Each row is a point. Any point is a mix of the corners, with weights that add up to 1. It lies inside the corners' shape when no weight is negative. Say inside or outside, and name the corners with a negative weight.

Corners:
(1): [105 -73 -29]
(2): [ 11  54 -36]
(3): [-17  10  -3]
(4): [ 6 71 32]
Points:
[ 70 -27 -17] => inside
[ 81 -43 -27] => inside
[ 52   6 -24] => outside (3)
[51 12 -3] => outside (3)
[ 9 63 26] => inside
[39  3 16] => outside (2)
[16  9  7] => outside (2)
[-10  11  -4] => inside
[ 81 -53 -31] => outside (4)

Corners:
(1): [-26 -57 -28  53  -4  -2 -39 -81]
(2): [ -6   2 -70 -34  31  28 -24  48]
(3): [ 17 -32  51 -18 -83 -47 -15 -80]
(4): [ 22  31 -11   3  37  86 -44  60]
(5): [  4  27   4   5  59   5 -13  40]
(6): [ 96   1 -41  44  47 -65  -8 -47]
(7): [ 23 -32  29  -6 -20  34  24  18]
(8): [ -61  -25   92   11 -121   40    5   11]
(9): [  1  53  30 -13  -1  42  25  20]
Points:
[  4 -13  14   5 -44  -6 -18 -49] => outside (5, 7)
[-22  -7  -1  -2   1  59  -6  38] => outside (3, 6)
[ 15  -4   8   9 -24  16  -5 -11] => outside (5)
[ 17 -20   7  10  -3  13   0  -5] => inside
[ 15   1 -22   8   6 -26 -15 -28] => outside (4, 7)

Corners:
(1): [-25 -79 -28  10 -54  12  27 -13  85 -35 -10 -54]
(2): [ 12 -22  -6  56 -90  20 -68  38  36  20 -84  -5]
(3): [-33  21 -31 -34 -38  77  30 -37  17  34 -10  35]
(4): [-54   5  84  24  65 -57 -55  72 -17  38 -30  22]
(5): [ 62 -13  79 -23 -65 -47  41  61  38  24 -12  41]
(6): [ 75 -10 -63 -12  17  32  34  34  40 -12  -2 -60]
(7): [-23  -2  48  39 -19  67 -24 -44 -24  23  59 -48]
(8): [-27  15  27  76  25 -58 -61 -17 -50 -36 -75 -65]
(9): [ 37  90  15 -58  39  26 -33 -28  63 105 -86 -94]
(10): [-19  18  -7 -48 -68  18 -17   0 -17 -32  45 -16]
(11): [ 24  39  12  12   2 -58  -3 -28  33  65  69  53]
(12): [-24  14  40  43  63  26 -98 -80 -55 -45  30  19]
(13): [ 38 -58  31 -70 -54 -66 -18  83 -25  41 -12  17]
Points:
[ 13  -2  28   0 -22 -13  -8  25  20  20 -15   2] => inside
[  8 -15  23   6 -36 -35  -9  42   5   4   6  -8] => outside (3, 9, 12)
[-10 -24  24   2 -43  -4  -4  43   3   2 -38  -1] => outside (9, 11, 12)
[  5  14 -21  -2 -27  28 -24 -29  16  16   3 -32] => outside (4, 5)

Corners:
(1): [ 11   2  -7  -6   7  -2  48 -24 -13  21  35  13  32 -25  31  23 -25  14
   6 -43]
(2): [-64 -39   8  -9 -16  29  -7  11 -29  -3 -25   8  22 -35  12 -16  18  11
   5   1]
(3): [  32   -1   37  -32  -37   24   29   21 -103    7   22   62  -54  -14
    1   16   -3   -3  -10  -20]
(4): [-10 -22  -4   7  16 -51  40 -11  10  18  -1  49  -5  -6 -21  21  -8   8
 -19   4]
(5): [-100   14   22  -11   -1   36  -24    2   12   -1   24    7  -19  -16
   22  -48  -50   13    7  -23]
(6): [ 46 -46  -7 -98 -19 -55  -3 -20 -36   2  22  17  14 -10 -11   4  -8 -60
   1   7]
(7): [ 29 -33   3  30  11  19  -9 -21 -20   0   6  45   6 -17  42  22  21 -20
  -7  20]
(8): [ 32 -15 -30  22  26  20  41 -37 -23   9  29  15  15  95 -17  14   1 -30
   4  16]
(9): [ 44 -42  31   0  48   9 -19 -19 -10 -42   3   4  20   5   6   2   5   0
  22  21]
(10): [ 29  -1  -3  -1  -7  13 -26   3   7   7   7  -6 -19 -28   3  -5   9   0
   9 -30]
(11): [  9   8 -28  27 -10  31  29 -26   1 -20  45  -2 -33  -1 -16  19 -47  26
 -15  -8]
(12): [ 31 -23 -16   6  23  34  -9  16  11 -21  30   8  24  -7  16   8  11 -48
 -23 -38]
(13): [ 47 -22  42  28 -10 -45 -11  -5   4 -32   9  40  17 -31  -3 -46 -11  -2
  -2   7]
(14): [ 39 -45 -31  23  13 -55 -19  -9 -23 -15  28   4 -20  45 -22  20   0  13
 -60  10]
(15): [-66   8   9  25  18  23 -12 -12 -11  10  20  17  35  -1  -8  36  25   6
 -65  14]
(16): [-12  -9  -7  33 -20 -14 -11 -22 -28   0  28  43   0 -21 -20   5  -5  19
  -2 -50]
(17): [ 23 -13  -8  -7  29  22 -10  31 -21  17  41 -15  19 -27  -8  26 -18 -34
  20  -8]
(18): [ -7 -25  97  45   9   9  10   2 -10  26 -36  25   9  45 -14  38 -23   0
  -8  12]
(19): [ 43 -13   4 -26 -15  -5 -20  38  -9  -6 -19  52  40 -38  16  25  19   2
  17  13]
(20): [  28   -8   24   -1   17   22   -1    5   -8    0 -121   33   17   -8
   35    6  -11  -33   -3  -15]
(21): [-41  12  19  31 -23  -7 -31  56 -17 -42  16 -12 -44 -25  16  23  12  21
  -4   9]
Points:
[  6 -16   5   3   3   6  -3   0 -10  -5   6  13   2 -12   1   6  -2   0
  -1  -5] => inside
[ 11 -13  13   0  -7   1   2  -1 -30  -3  14  31  -7 -10   1   4  -6  -3
  -6 -10] => inside
[-39  -3   5  20  13  16  22 -20  -1  -8  58   3  20  13 -16   0 -21  -1
   5  -9] => outside (3, 7, 10, 14, 19, 20)
[  4 -14  16  38   7   3  11 -10 -16  -2  -1  21 -20   4   1   7 -19  18
   6  -8] => outside (6, 12, 15, 19)
[ 34 -17  -5   0  -8 -16  28   2 -22   1  20   2 -19   9 -18   6 -25 -19
 -11 -14] => outside (5, 7, 9, 15, 16, 19)
[  5 -18   1  -3   3  -7  -4 -16 -20 -17  -8  18 -13  -2   2  -8  -2  -8
 -11   2] => outside (1, 12, 17, 18, 19)
[  0 -13  12   5   8   8  -7   0 -11 -12   4  14   1  -5   8   4  -7  -1
   0  -2] => inside

Corners:
(1): [ 15  38  24  48 -10  -2   7  16 -19 -14 -33 -17   0  15  -6  -5  -1  45
  12   2]
(2): [ -15   52   37  -81   23   17  -20    5  -20    9    7    8  -35   41
    6  -15  -54 -121   -3  -13]
(3): [  9  43  27  15  34  20  61  -9  -4 -28  -2   3 -19   2  14   4  -8 -37
 -21 -15]
(4): [ -44   54 -117    5   15  -20    2   65  -51    7  -37   15  -14   83
   16   17  -41   16  -39  -33]
(5): [-14  24   9 -41  37 -24 -19   9   0 -15  40  34   8  -9  -2 -12  -3   9
 -11   7]
(6): [ 94 -29  67  34  28 -13  -3  34  63 -24  61 -22 -17  -3   1 -19  19  24
  -9  40]
(7): [ 31  44 -47  49 -25   9  12  -6 -36  18 -41 -29   6  -4  29  23 -22  74
  -9 -39]
(8): [-16  24  23   2  35  87  35   8 -12 -13 -19  -9 -28  -8 -12  10 -13  14
 -10   2]
(9): [-11  46   5 -17  21   3 -15  26 -10  -7 -12 -16  -6   7  16  -2 -23 -25
  95  -3]
(10): [ 92  25  50 -17  12  -3   0  38 -14  -8  27   6  -8  21  -9  67 -24 -10
  -5  -5]
(11): [ 76  30  45 -29 -77 -15   2  10 -15  -7  37  27  53 -11  22  40 -30  11
  63   2]
(12): [  2 -22  29  -7  35 -21  13  11  36 -16   8  21 -21  13   1   0 -20  28
 -20 -20]
(13): [ 13  29  28 -14  29  -2  26  -2  39  -5   0 -23 -18  26 -28  -1  -5  22
  39  26]
(14): [ 19  31  15  -7  52 -18   0  27  -9 -16  42  40   3  18 -69 -18  15 -31
   3  -5]
(15): [ 20  23  24   3  49   2   3  -5  57 -25  16  -6  60  41  10  15  14  13
  25   4]
(16): [-29  13 -17  56 -86  -5  -2 -24 -21  10  23  10 -23  -7  34  59 -32  17
  -7 -24]
(17): [  7 -37 -19  19  29 -11 -10  12 -20   2 -23 -12  -2 -17  -8   2  -9  28
   0  33]
(18): [  8 -89  18  -1  32 -28  14  -5  -1  -6  47  30 -26  -8  32   0  31  35
 -42  -5]
(19): [ 65  30  10   3 -35  -6   2  -1 -29  53  -5  67 -16  -4  21  -5  17  -4
 -22   4]
(20): [  1  14  10 -23   3  -9   1  43   9  14  -7  -1 -28   2   0 -16  35 -19
 -40  -4]
(21): [ -6  -6  15  27   9 -10  34  14 -13  46  17  -4  47 -10  30  -9   0  36
  -7 -30]
Points:
[ 17   9  10  -6  11 -12   2  11  -1   1  11   8  -6  10   7   8 -12  -1
  -1  -5] => outside (1, 8)
[19  7 21  0 13  7 13 11  0 -6 12  6 -9  3  5  8 -2  7 -5  0] => inside
[ 13   5   2  -7  -2 -21  -3  14  -9  11  19  16  -5   2   9   7 -10  11
  -4  -5] => outside (1, 3, 8, 15)
[ 13  27  24   0  -1   5   9   1   3   4  -6  -1   7   0  14  11 -13   8
  16  -7] => outside (4, 6, 14, 18)
[ 44   5 -20  15   6 -24  14  26   0  12  -9  -5   9  17  21  18  -5  43
  -1  -6] => outside (1, 2, 5, 8, 14, 16)
[  4  14   1   9   2 -23   9  12 -12  -5   5   8   8   6   6  17 -22  30
  23 -16] => outside (2, 6, 8, 15, 19, 20)
[15 15  5  8 11 -4 10 12  1 -1  7  7  2 15  0  0 -2  9 -7 -6] => outside (5, 9, 10)
